Every row gives one point. Each copy is the shape, with its points in the same order, turned, moved and blurred by noise. Is it also mirrored, or only turned?

Shape (9 x 3):
[[  6 -37  43]
 [ 55 -18 -24]
 [-24 -39  57]
 [-35   2  29]
 [-55  -6 -25]
 [-20  34 -30]
 [-21 -67 -90]
 [ -1  44 -74]
 [  4  55 -59]]
Copy 1 (9 x 3):
[[-15  80  24]
 [ 12  30 -41]
 [-16  90  51]
 [-48  47  47]
 [-26   1  46]
 [-49 -11  15]
 [ 76 -16  39]
 [-35 -60 -13]
 [-58 -44 -26]]
Copy 1 is: only turned
Copy 2 (9 x 3):
[[ 34  63 -28]
 [ 26  23  45]
 [ 35  60 -63]
 [  4  20 -57]
 [ 29 -31 -49]
 [-12 -32 -17]
 [101 -53  12]
 [-12 -64  20]
 [-28 -50  18]]
Copy 2 is: mirrored
Copy 3 (9 x 3):
[[-17 -48 -30]
 [ 38   4 -65]
 [-57 -52 -16]
 [-33 -16   9]
 [-56  33   5]
 [  2  57  32]
 [-43  85 -58]
 [ 31  74  32]
 [ 35  69  24]]
Copy 3 is: only turned
Copy 4 (9 x 3):
[[-53 -26  43]
 [-19 -61 -24]
 [-49  -5  70]
 [-13  20  44]
 [ 41  -2  43]
 [ 33  10  -8]
 [ 67 -94  35]
 [ 61 -12 -41]
 [ 48   1 -46]]
Copy 4 is: mirrored

Shape (11 x 6):
[[-24   3   3  46  -8  -8]
 [  8  -6  -7 -16 121  -4]
 [-26  -1   6 -13  -8   4]
 [-17   1  47  -8  -6 -42]
 [-15 -15 -14 -23  -7 -12]
 [-15  -7 -10 -24  -4   3]
 [  6 -41  -8  -6  -3   7]
 [-26   9 -22  47  -1  -9]
 [ 81  -6 -11 -21  14   5]
 [-25 -13  -7 -14 -10   7]
 [-22  -3   9   4   8  18]]
Copy 1 (11 x 6):
[[  7  10  -2  32 -23  -5]
 [-31 -46   9   1  98 -26]
 [-14  31  -3 -11  -3   3]
 [ 24  31 -46 -25   2 -14]
 [-40  31 -14 -16  -7 -10]
 [-34  22   0 -20   2   4]
 [-45   1 -23  -5  -4  22]
 [ -1   8  14  40 -27 -18]
 [-41 -61  -7 -56 -14  -3]
 [-34  31  -7  -5  -3   6]
 [-10  15   6   2   5  19]]
Copy 1 is: mirrored
Copy 2 (11 x 6):
[[-25 -27 -30  39 -23  -7]
 [ 14  61  54  42 -70 -59]
 [  1 -26  14  18   3  -8]
 [-17  12   8  38  16  31]
 [  6  -7   5   6  17 -27]
 [  9 -17  13   6   4 -23]
 [ 36  -5 -18  14  -1 -26]
 [-37 -29 -31  29 -28 -29]
 [ 40  39 -10 -47 -43  -6]
 [ 10 -29   7  15   5 -22]
 [  6 -26  11  30 -21 -11]]
Copy 2 is: mirrored
Copy 3 (11 x 6):
[[-40 -15   2   3  -2 -28]
 [ 31 -73 -60 -12  45  61]
 [ -3  10  22  11  11   2]
 [ -4 -11  20  -8  58 -38]
 [-11  19   1  -4  24   9]
 [  0  23   3   6  17  21]
 [-22   8   1 -36   0  19]
 [-49 -13 -19  18 -16 -19]
 [ 35  17 -45 -54 -13   4]
 [-15  17  17   8  10  16]
 [ -4 -17   9   4   0   7]]
Copy 3 is: only turned
Copy 4 (11 x 6):
[[ 10 -22  -9 -42   1  25]
 [ 44 -16   2   5  77 -86]
 [  9 -25  -1  18 -10  13]
 [-22 -47  41  -2  -7  -3]
 [ 16  -9   5  18 -26  -8]
 [ 13  -8  -3  25 -13  -4]
 [ 33  19  25   6  -8   3]
 [ 14 -15 -29 -44  -1  12]
 [-17  67  24  15  26 -29]
 [ 22 -14   1  17 -15   9]
 [ 20 -22  -1   8  18  15]]
Copy 4 is: mirrored

Shape (13 x 8):
[[ 12 -32   3  58  -2 -73  99 -62]
 [  6   8 -25   1  81 -26 -34 -21]
 [ 52 -11 -17  80 -40 -23  47 -20]
 [  5 -76 -35  58 -36  12  53 -23]
 [-46  -2  43   7  80 -20 -45  25]
 [-90  36  46  -3 -41  30 -10 -51]
 [ 55 -38  29  35  12  -8  15  11]
 [-92  53   8 -49 -59  65 -27  -3]
 [-11 -28  21   2  22 -34 -99 -13]
 [-21  -2  -2  69  10   3 -49   7]
 [-88  33 -13 -10 -37  -9 -26  40]
 [  8 -38 -13  87   5   3  32 -29]
 [-51 -20  39 -27  60 -28 -73  -8]]
Copy 1 (13 x 8):
[[  71   74    6   34   50  -52   67  -50]
 [  42  -34    0    1  -36   39   50  -42]
 [  28   28  -10   43   54  -41   37   34]
 [  46   34   61   65   24  -58   14   36]
 [ -24  -17   24  -38  -86   26   52  -54]
 [ -58   51   50   23    6   45  -42  -56]
 [   5   11  -18   28  -26  -60   44    0]
 [ -62    5   52   -7    5   59 -111  -41]
 [  -1   22   -7   -6  -98   54   24    9]
 [ -33  -11   32   -1  -17   33   43   28]
 [ -26   17   45  -68    5   34  -46  -10]
 [  12   17   41   51   16  -34   62   14]
 [   0   15   20  -30 -109   56   22  -54]]
Copy 1 is: only turned
Copy 2 (13 x 8):
[[   0   94   16   12   -6   -7 -118  -62]
 [  -6   58    5   91  -10  -41  -17   43]
 [  -4   15   -2   11  -17   55  -87  -43]
 [  71   31  -41   -4   -7   26  -76  -42]
 [   6   24   55   33   -5  -76  -11   83]
 [ -20   55  -11  -62   91  -25   -9   51]
 [  20   24   33    9  -47   25  -49    7]
 [ -20    9  -52  -64   75  -53   53   42]
 [  18   10   68   64   43  -29   21   38]
 [  23  -18   10   35   24   -8  -42   70]
 [ -20  -33  -24  -20   50  -77   -7   22]
 [  46   34  -14   19   -1   30  -95   12]
 [   6   38   69   43   28  -76   25   61]]
Copy 2 is: mirrored
Copy 3 (13 x 8):
[[ 39 -50  14  95 -73  31 -39  80]
 [ 57  29  -2  48 -47  17   4 -71]
 [ 68 -95   7  30 -48   8  14  54]
 [ 74 -47  40   7   7  18 -30  67]
 [ -8  50  33 -11 -68  16 -10 -67]
 [-45 -14  38  28   3 -91 -41 -20]
 [ 51  -5 -11 -14 -61  16  19  45]
 [-66 -32  17  -6  67 -66 -21 -55]
 [ 27  56  54  14 -36 -23  56 -44]
 [ 48 -30  57 -17 -40 -19   1 -45]
 [-58 -40  57  12  15  -3   8 -55]
 [ 81 -49  37  12 -51   7 -34  31]
 [-10  80  44  17 -39 -10   8 -62]]
Copy 3 is: mirrored
Copy 4 (13 x 8):
[[ 29 -87 -19 -34  22  40 -75  94]
 [ 29  19   6 -78  51  33  16  -9]
 [  3 -61  13 -35 -55  49 -39  58]
 [ 24  -9   0 -38 -51 -12 -73  73]
 [ 33  10 -49 -40  55  -5  22 -65]
 [-12 -61  46   5  35 -93 -22 -45]
 [ 39 -10 -22   0 -34  31   4  31]
 [-62   4  74  24  25 -87 -22 -61]
 [-11  10 -25 -70  21 -33  72  -6]
 [  1 -14 -18 -78 -35 -10  -4 -39]
 [-86  -2  -4 -12  28 -36 -36 -46]
 [ 44 -39  -3 -66 -49   1 -48  27]
 [ 16  19 -40 -49  66 -42  53 -30]]
Copy 4 is: only turned

Shape (12 x 9):
[[ 42  50  30  80 -67 -51 -28 -43 -54]
 [ 10  27  -6  35 -50  69  14 -46  10]
 [ -8 -68  98  -7  -5 -13  53 -17  34]
 [-24  14  77 -31  49  76  -1  -9  74]
 [-55  38  10 -34  37  59 -11 -57  -2]
 [ 18  88  24  51 -77   0 -11  -5  -8]
 [ 69  37 -19   8 -20 -23  -3  -7 -24]
 [-24 -41  98  -7  28  33  32 -19  86]
 [-63 -11  46 -65  -5  33  21   5  48]
 [-68 -14  12   4  62  14  39   8  58]
 [ 16 -36   6  47 -29 -21 -53  28 -35]
 [ 13 -19 -11  23 -36 -58 -49 -31  34]]
Copy 1 (12 x 9):
[[  21  -15   27  -43  -71  103  -11  -32   73]
 [  11   49   -8  -41    7   59   22  -64  -26]
 [   1  -13   46  -82  -77  -44   14  -11  -82]
 [  22  -32  -34  -18  -18  -57   56  -69  -94]
 [   1  -14  -82  -51   10  -29   10  -67  -26]
 [  29   15   37  -10  -22   58    2  -93   45]
 [ -32  -13   16    8  -16   48    3  -17   33]
 [  22  -27   14  -62  -29  -51   34  -44 -119]
 [   4   19   -5  -49  -12  -93   49  -61  -53]
 [  31  -23    6  -42   26  -82  -18  -23  -69]
 [  48   17   18  -15  -58   16   15   44   39]
 [  25  -32   34  -69    9   22   50   19   33]]
Copy 1 is: only turned
Copy 2 (12 x 9):
[[  30  -30   46   74   65   72  -57   75   15]
 [ -38   17   44   34   48    8    5    2  -31]
 [ -45  -47 -106   36   74  -28   -5    6   23]
 [ -45  -36  -43  -79   81  -15    3  -47  -22]
 [ -27  -57   26  -55   17   -2   53  -14  -17]
 [  37   14   34   35   79   58  -17   46  -40]
 [  42   29   27   23   33   16  -36   36   52]
 [ -57  -57  -84  -17   91  -35   -8  -50  -11]
 [ -16  -29  -76  -38   35  -46   45   -8  -41]
 [   9  -51  -65  -10   26   -1   38  -84    1]
 [   8   -8  -31   32  -18   75  -62   36   13]
 [  41  -43   -7   45    1   -7  -77   15   -6]]
Copy 2 is: only turned
